Each row of a before or after table is a point. One or more steps were done to the points. Then noise was added and the rows were shuffled. The steps act on how far a point lies along the listed directions, d1 being the first. Write out the steps. A step turns or swaps two directions, mirrors them in a line or flattens them onto one, adds a multiple of one to another, or multiplies one. Angles are multiples of 10 degrees, from the lower direction toward the higher: turns from -170 to 170, lines from 10 to 170 but not 90. Use the fewest steps. Two steps may share a direction if one is a turn and the other turns, adds or multiplies; they go together, in the order done. Otherwise the lowest direction goes first.
In the rows, zero is written as 128.

Directions:
(1): [185 131]
(2): [131  71]
Before, 12 rows:
[[111  81]
 [181 198]
 [ 99 119]
 [121 102]
 [104 192]
 [ 90 148]
 [130 156]
 [ 64  75]
 [ 62 189]
 [130  93]
 [103  92]
 [ 83 137]]
After (12 x 2):
[[163 130]
 [117 171]
 [ 66  69]
 [ 57 185]
 [109 165]
 [172 154]
 [148 140]
 [163 156]
 [135 157]
 [ 61 148]
 [ 98 123]
 [175 196]]
Steps: swap d1 and d2

Directions:
(1): [144 155  65]
(2): [103  70  97]
(3): [192  99 132]
Before (12 x 3):
[[152 172 119]
 [163 129  77]
 [131  83 125]
 [154 132  64]
 [163 142  76]
 [ 78 163  89]
 [ 85 121  98]
 [ 97 182 112]
 [ 56 138 139]
 [106 179 160]
 [138  99 155]
 [122 150  66]]
After (12 x 3):
[[120  83 135]
 [ 35 174  91]
 [111 108 158]
 [179 156 130]
 [214  93 111]
 [175 125  73]
 [212  89  93]
 [216 104 107]
 [107 166  60]
 [118 185  87]
 [ 95 128  78]
 [ 89 198 134]]
Steps: turn d1 and d3 by 40 degrees; multiply d3 by 1.6

Directions:
(1): [ 79 133  69 106 183 106]
(2): [132  87  86  73  70 129]
(3): [104 124 111 140 131 222]
(4): [ 72 166 177  78 109 131]
(5): [107 181  89 173  74 114]
(6): [ 71  66 149 169 114 110]
Before, 8 rows:
[[131 114 118 117 129 151]
 [131 126 123 121 115 131]
 [116 137 117 139 128 135]
 [123 123 106 128 143 150]
 [136 158 167 179 170 139]
 [144 127 139 114 139  65]
 [138 156 120 113 137 134]
 [151 123 115 134 127 106]]
After:
[[129 135 127 139 112 153]
 [168 127 166 111 122   7]
 [149  97 122  90  60 155]
 [109 121 152 135 112 132]
 [114 133 120 134 141 127]
 [128 150 139 109 126  87]
 [122 138 143 136 127 183]
 [114 133 127 132 150 168]]
Steps: turn d1 and d2 by -150 degrees; multiply d1 by 1.6; multiply d3 by 2; turn d4 and d6 by 130 degrees

Directions:
(1): [ 71 166  92 178 104  71 111 150]
(2): [138 160 153 178 132 145  89  44]
(3): [141 147 178 136 100  84 211 108]
(4): [ 82 145 212  91 132 119  86 149]
(5): [111 192 105  86  71 183 142 121]
Before, 9 rows:
[[103 109 149 147 149  80 137 125]
 [118 184 138 125  77 197 100  79]
 [170 125 119  76  97 226 160 105]
 [146 117 175 145 168 123 100  81]
 [ 82 132 100 135 127 118  88 120]
 [ 79 199 112 119  75 141 113 107]
 [115 137 126 211 145  91  87  87]
 [123 127 148 200 143  91 119  76]
 [192  62 187 101 199 142 150 117]]
After, 9 rows:
[[142 178 124 173 102 103 177  62]
 [158 129 125 176 130 137 154  57]
 [130 114  70 123 135 160 131 112]
 [191 121 149 160 133 148 168  45]
 [110 169  51 194 105  71 172 132]
 [ 60 150 195 157 103  54 120 158]
 [114 145 205  82 131 151  97 104]
 [142 110 155  91 131 150 150  86]
 [106 170 250 137  92 117 132  81]]
Steps: turn d1 and d3 by -150 degrees; add 1 times d2 to d3; swap d4 and d5

Directions:
(1): [114 104 104  80 124 220 145  88 157]
(2): [158 142 202 123 109 104 159  70 184]
(3): [169  88 142  98 181 126 145 199 176]
(4): [ 98  67  75 170 113  87 167 111 171]
(5): [127 158 133 198 201 164 172 114 121]
Before:
[[139 161 157 109 144 143 103 145 106]
 [173 163 195 135 111  97 140 120 145]
 [111 130 108 159  76  79 127  76 114]
 [111 112 125  74  71 152 131  84 136]
 [155 163 193 131 132 183 156  81 136]
 [ 89 128  78 146  67  86 108  91 107]
 [102 128 108  80  93 190 113 102 115]
 [133 116 116 101 136 151 163  86 136]]
After, 8 rows:
[[127 154 119 193 211 226 171 131  91]
 [170 146 183  81  85  88 104 115 138]
 [117  94  78 129 147 145 179  95 140]
 [186 215 207 100 131 147  88 160  75]
 [ 67  22  17  85  61 132 129 132 162]
 [ 97  37  70  24  18 104 102 130 160]
 [116 141 110 127 148 143 100 161  90]
 [145 109 144  61  44  59  92 122 162]]
Steps: add -1.5 times d1 to d2; turn d2 and d4 by -70 degrees; multiply d3 by 0; multiply d5 by 3

Directions:
(1): [ 61 140 102  83 133  91  49  98  85 170 135 141]
(2): [113  61 105 204 132  60 135  93 141 138 160  90]
(3): [ 86 176  88 127  29 136 158 137 144 125 169  94]
(4): [ 68 124 182 150 105  87 113 184 187 121  91 175]
(5): [133 138 130 110 160 120  88 196 150 134 119  22]
(6): [127  44 163 123  75 200  74 126 128 135 145 118]
Before, 11 rows:
[[107 113 187 183 108  95 129 137 165 136 126 105]
 [155 134 178 178 112 137 160 144 186  92 133 151]
 [149  34 193 112 151 174  74 190 135 135 118  97]
 [150  36 202 121 110 132 104 157 165 125  95 121]
 [108  91 198 195 129 110 140 170 195 100 118 152]
 [107  72 167 188 107  86 109 128 154 123 120 172]
 [163  43 158 195 166 147 134 111 164 114 115 101]
 [163 190  36 144 136 117 223  88 105 128 163  62]
 [113  62 211 208  96 144 156 136 199 107 127 139]
 [159  54 217 149 161 130  79 163 153 132  79 193]
 [148 157  85 167  65 159 214  74  96 111 191 108]]
After:
[[103 118 145 189 126  53 128 144 159 121 115 149]
 [152 158 164 178 112 120 177 145 185  89 135 149]
 [162 120  66 138  97 177 176  98 108 134 176  42]
 [101 149 169 196 139  71 173 181 202  97 117 135]
 [159  59 185 116 201 139  92 189 130 132 100 114]
 [114 102 194 208 128 109 172 148 200 104 118 124]
 [156  86 119 163  54 207 164  78  93 117 190 101]
 [153 126 184 154 197  69 129 165 153 126  69 200]
 [169  61 153 193 201 123 137 129 168 113 102  83]
 [157  73 189 123 152  91 130 159 161 125  82 125]
 [104 145 173 180 117  75 137 151 170 133 125  83]]
Steps: add 0.5 times d2 to d5; add -0.7 times d4 to d6; turn d3 and d6 by 30 degrees

Directions:
(1): [170 122 134 223 138 166  74 196 117 137  85 105 149 126]
(2): [113  88  57 121 184 155 135  92 121 199  67 168 144 138]
(3): [136  86 184 148 149  65  70 106 118 197 163 140  74 147]
(4): [133 108 101 191 181  82 149  84 103  54 122 132  94  70]
(5): [139  25 125 111  80 106 138 116 120  96  86  66 137 174]
(6): [187 117 180 129 116 133 171 125  60 112 119 217 161 156]
Before (14 x 14):
[[140 123  83 162 142 212 136 170 119 115  65 106 188 119]
 [156 150 191 162 119 115 151 126  95  95 165 197 116 123]
 [187 128 128 173 128 206 128 191 100  94  77 115 148 141]
 [152 147 176 167 145 126 123 127  91 109 147 165 124 116]
 [150 142 154 132 120 149 161 134 109  49 141 121 134 111]
 [106  82 147 112  55 139 108 149 131 113 124  19 140 188]
 [153  77 112 102 112 159 168 107 123 116  49 152 197 177]
 [105 159 102 129  95 165 166 150 157  74 146  61 146  92]
 [193  73 114 181 107 176 149 178  74  79  21 124 182 177]
 [124  90  83 149 138 148 112 150 149 185  78 115 141 145]
 [199  68 141 249 165 139 104 160  98 115  97 166 132 133]
 [157 114 191 108  70 101 112 137 113 159 151  97 139 170]
 [107 141 128 144 142  86 108 130 162 112 158 113  72 113]
 [209  45 114 210 128 127 104 144 105 119  58 137 139 165]]
After, 14 rows:
[[151  96 174 126 164 114 107  89 126 213 115 202 141 163]
 [139 135 157 132  66 159 150 155 122  88 129 138 150 158]
 [149 204 170 129 108 130 137 145 100 145 170 150 151 114]
 [ 97 145 117  61 131 122 191  80 164 123 182 198 112 138]
 [113 155 105 155 130 128 125 150 161  74 129  99  96 102]
 [148 104 186 124 109 122 114 132 125 123 161 100 109 142]
 [122 163 117  60 151 105 154  67 154 172 173 214  94 132]
 [122  78 162 153 113  83 109 120 131 131 170  60  85 121]
 [118 129 142 108  92 152 163 127 120  86 125 124 147 135]
 [134  88 170  45 123  93 153  72 114 136 159 147  77 163]
 [117 116 172  55 141  63 145  67 103 206 169 203  81 180]
 [100  59 138  66 146  90 138  53 110 167 149 137 108 155]
 [ 99 191 183 150 151 106 100 111 118 155 205 133  82 115]
 [104 120  83 118 154 108 142  97 146 171 118 166 111 128]]
Steps: multiply d1 by -1; turn d3 and d5 by -140 degrees; flatten d4 and d6 onto the line at 120 degrees

Directions:
(1): [132 130 171 164 119  82 115  91 162  66  79 112 146 188 170 108  62  64
 132 190]
(2): [178  66 141  87 151  27 133 143 160 161 121 178 102 198  86 128 129 160
 116 106]
(3): [113 126 121 172 157 152 156  63 129  58 139 118  38 161  94 188 135 196
 124 147]
(4): [135 136 200  97  44 111 210 136 146 106 115  88 100  97  79  92 172 126
 176 140]
(5): [ 89  75  75 113 125  74 129  94  25 136 151  60 134 139  82 132 121  80
 151 144]
(6): [179  97  95  61 141 167 117  79 136 144 103 131  45  81 143  72 122  92
  81 178]
Before:
[[ 85 135 154 206 142  30 171 102 109  51 152 115 129 220  74 188 120 169
  190 110]
 [ 71 182 131 152  50 159 160 156  94 112 131  73 224  74 168 108 124  60
  160 134]
 [123 145 183 150 117 192 156  72 182  51 102 129  77 155 139 165 112 148
  125 181]
 [107 122 115 125 121  54 109 132  55 179 145 114 196 174  73 134 127 145
  162  79]
 [114 183 184 170  98 193 165 136 195  80 112 122  73 131 135 156 147 196
  157 113]
 [ 95 168 127 164 114 163  79 156 119 133 122 114 249 108 188 143  79  71
  158 120]
 [104 180  95 163 140 224  74 164  98 161 164 111 200  49 177 158 161 164
  117  86]
 [120 155 161 164 151 138 143 160 170 149 139 187 137 124 166 156 147 163
  116  80]]
After (8 x 20):
[[187  61  98  74 150  54 139 116 158 155 114 187  87 177 117 118 112 140
   79 131]
 [119 126 157 142 124 114 153  98 138 119 112 125 105 121 163 113 119  82
  123 147]
 [164 134  79  97 165 173 106  68 124 121 112 135  67  69 168  68 108  73
   96 177]
 [140 101 104 114 159 107  89 127 145 153 109 137  96 172 146 127  96 125
  115 123]
 [182  89 214 118  90  16 149 115 179  97  88 107 123 187 107 102 123 127
  146 160]
 [142 164 140 130 111 156 103  58 120 111  86 104 120 121 148  83  90  96
  123 171]
 [133  93 114  77 148 150 121 137 123 176 146 160 123 134 107 159 143 153
  112 111]
 [190  75 148  50 104  99 154 108 160 144 103 137  73 121  83 106 132 129
  135 142]]
Steps: turn d1 and d6 by 150 degrees; turn d2 and d4 by -170 degrees; multiply d3 by 0; multiply d5 by 0

Directions:
(1): [184 173  91 111  97  75 107 150  99 141  39 114 118 115  95  90 212 167
 107 139  70 104  98 175]
(2): [141 164  87 149 114 154 150 141  68  96 133 227 197 156 154 115  88 100
 112 171 137 129  36 149]
(3): [130 132 148  64  67 181 219 121 175 104 106 123 142 116 196 100 104 130
 104 157  79  88 184 171]
(4): [116  97 101  75 168 153 144 147  52  58 187 131 146  40  83 163 169 105
 104  93  91 120 148 152]
(5): [ 71 137 130 108 121 103  95 133 103  40  48 137 146 165  82 128 110  95
 184 164 170  71 193 115]
(6): [177 131 168 132  78 150 139 120  87 114 167  86 108 205 113 194 195  81
  99 213 124 153 143 106]
Before, 10 rows:
[[153 142  96 140 152  70  72 152  66  67  65 152 144 141  92 129 132 114
  169 129 142 104 109 124]
 [117 120 102 177 175 129 101 138 127 135 123 169 126 115 106 107  92 124
  132  97 169 161  55  91]
 [104  98 176 161 130  99  98  93 201 150 119  70  70 155 132  98  81 141
  166  81 162 145 193  84]
 [161 120 168 128 145 108 104 124 154 160 145  78  85  71  85 103 190 175
  104  59  69 125 141 140]
 [139 142 153 120 102 119 153 134 149 139  81  90  89  94 144 103 149 145
   99 118  89 130 159 177]
 [105 116 138 154 153 133 107 108 100 109 188 136 132 163 113 201 112  92
  130 157 193 160 125  79]
 [173 114 136 134 129 161 137 134  77 104 169 133 126 135 147 142 175  95
   98 164 121 159  81 136]
 [148 114 126 129 152 120 108 133 135 147 140 112 113 117 117 109 151 166
  122  88 116 165 130 125]
 [ 83 101 122  76 109 123 134 156 136  84 100 157 142  99 111 125  85 127
  148 123 137  61 187 157]
 [144 140 160 162  95  76  87 123 176 152  72  73  84 205 113 142 157 127
  149 157 148 127 176  88]]
After, 10 rows:
[[194 144 101 174 115 146 146 141 106 165 185 173 147 150 164 145 136 115
   78 144 109 179  40 128]
 [115 130  99 121 157 117  97 144  95  80  71 164 143  92 126  79 131 129
  146 118 134 102 105 156]
 [153 138 179 136 105 142 115 128  65  52 157 130 143 182  67 166 175  75
  113 179 117 117 137 118]
 [152 150 156 121  89 150 171 137  98  98 116 116 114 134 137 139 153  95
   90 175 101 139 139 165]
 [116  91 134 154 183 118  88 139 144 137 131  98  80  94  69 136 146 133
  126  80 157 159 123  75]
 [150  93 160 170 122 172 156  99 112 121 248 127 121 152 158 154  90  86
   99 119 137 199 108  98]
 [139 119 131 125 137 137 108 136  90  89 140 126 136 156 102 143 158 121
  125 137 134 160 146 118]
 [133 111 169 127  68 127 137 129 196 167 121 114  92 180 156 138  89 139
  132 159 144 112 170 126]
 [193 138 133 171 127  54  77 134 147 173  75 104  96 164 133 119 149 159
  152 121 135 142  96 105]
 [ 85 132  90 163 179 104  96 117 137 137 132 181 150 109 135 128  62 141
  145  96 190 146  83 106]]
Steps: turn d2 and d6 by -120 degrees; turn d1 and d6 by 30 degrees; turn d4 and d5 by 110 degrees

Directions:
(1): [130  90 126  72 117 131 138 102 174  86 138 128  98 144  81 148  79  72
 132 203 183 219 135 119  52 131 136 117  70  92  86 192]
(2): [122 190 211 136 125 153 105 112 169 153 111 151  63 167 107  97 169 129
 138 103 105 166 145  65 177  75 128  76 174 142 133 233]
(3): [122 183 154  88 120 132  80 134 143  68 174 133 192 110 211 161 129  63
 112 143 205 117 105 111 193 162 124  33 122 140 147 114]
(4): [ 92 127 146  62  95  84 159 163 134 129 114 239 117 192 155 130 165 138
 117 177 134 118 137 204 131  56 166 128 150  68 169  90]
Before, 14 rows:
[[116 145 136 116 122 127 124 155 120 149 128 143 147 121 166 128 153 144
  128 100 133  77 119 140 168 121 118 120 163 141 146  95]
 [127 167 148 151 120 145 119 116 112 159 116 133 129 124 144 121 158 143
  129  96  99 105 117 105 182 113 127 119 154 151 134 134]
 [122 143 161 144 143 134 139 137 117 150 118 152 124 127 145 103 166 177
  126  86  78 107 143 126 168 105 125 131 165 121 146 134]
 [136 163 160 133 132 142 120 152 127 144 122 132 133 143 150 131 151 133
  142 107  97 118 123 102 167 103 145  88 150 140 142 127]
 [128 132 130 138 130 150 132 128 136 140 135 118 113 110 132 121 131 139
  129 105 109 139 134 115 146 122 120 119 138 141 113 146]
 [147 155 150 149 149 164 110  99 132 143 123  78 110 113 120 109 135 125
  129 108 119 141 127  66 153 146 107 109 123 148 123 173]
 [132  94 106 102 101 107 147 122 112 127 129 130 141 131 109 129 116 135
  131 152 144 148 132 167  82 103 148 152 104  96 128  91]
 [118 163 147 113 131 113 115 137 124 134 118 142 156 130 172 135 167 131
  110 104 131  90 123 151 160 126 120  93 156 140 163  79]
 [124  59  58 139 145 118 153 126 108 128 133 119 143 118 104 142 105 142
  118 147 136 123 128 160  68 164 127 185  92 105  87  82]
 [122 107 113  86 107 101 131 140 116  95 146 164 168 137 177 149 109 118
  107 170 160  84 127 186 118 123 154 122 121 105 173  50]
 [155 133 118 182 159 185 118 104 131 149 107  62 110 103  97 114 113 127
  135  77 119 151 143  66 114 157 108 140 132 169  87 189]
 [138  91 114 126 109 122 151 139 116 114 124 127 115 131 110 133 110 131
  126 136 137 147 133 158 107 116 137 157 110 102 112 110]
 [123  86 101 147 134 114 149 112 132 120 139 109 120 121 105 130  94 119
  116 142 142 148 141 149  76 134 130 149  87 119 101 129]
 [145 113 120 138 116 112 150 147 130 142 107 116 111 145 103 115 129 149
  146 135 120 133 129 138  87 115 134 169 128 131 108 129]]
After (14 x 32):
[[126  92 135 127 139 125 169 130 123 148 109 152 100 136 101 106 138 178
  131 122  80 143 151 147 100 101 132 173 133  93 122 144]
 [134 120 126 147 119 143 147 100 121 168 101 124  91 133  86 115 133 148
  138 121  89 148 131 110 115 106 128 162 126 132 106 161]
 [120 126  88 151 147 126 111 142  95 121 154 122 194 102 183 147 141 133
  106 105 148  66 111 143 165 178 117 124 132 141 122  50]
 [133 109 112 136 134 150 140 124 137 134 137 107 113 104 114 126 113 136
  133 118 113 151 135 121 120 132 117 134 118 134 100 144]
 [122 121 109 151 137 115 122 125 118 104 161 105 168 100 166 142 107 107
  107 121 162 107 126 143 134 157 124 108 104 140 123  93]
 [108 163 177  95 101 105 120 150 126 130 124 210 134 174 188 121 167 142
  108 139 125  70 139 168 181  66 161  91 181 112 205  86]
 [123 135 123  97  96 103 124 139 103 120 142 149 176 128 166 133 141 131
  122 136 157 109 122 169 141 104 147 112 129 107 158  59]
 [143 114 104 127 115 104 142 157 118 119 126 113 150 127 137 132 122 132
  137 143 145 113 117 153  97 140 134 156 119 135 114  89]
 [114 132 151 119 119 129 143 147 135 174 102 156  93 148 117 110 158 163
  138 104 103 109 135 135 138  84 124 142 170 127 133 140]
 [135 119 122 122 107 121 133 151 107 101 139 135 150 123 157 142 125 123
  120 127 154 116 123 163 151 127 135 127 123 111 133  78]
 [159 117 121 154 158 171 120  83 132 139 124  43 105  96  86 115 100 120
  134 119 124 163 129  62 103 171 101 135  90 148  94 182]
 [116 150 169 118 128 116 136 129 142 164  87 164  91 163 113 109 178 155
  122 106  95 126 144 143 131  81 127 117 168 123 152 136]
 [172 106  80 193 173 191 113  92 122 127 124   7 141  62  92 133  72 109
  134  81 140 155 134  57  83 207  94 154  91 179  59 172]
 [138 120 145 125 131 140 147 142 135 154 107 133  95 157  99 125 132 141
  149 131  86 156 135 112 109  88 150 128 129 119 118 154]]
Steps: turn d1 and d2 by -60 degrees; turn d2 and d3 by -70 degrees; multiply d4 by 1.6
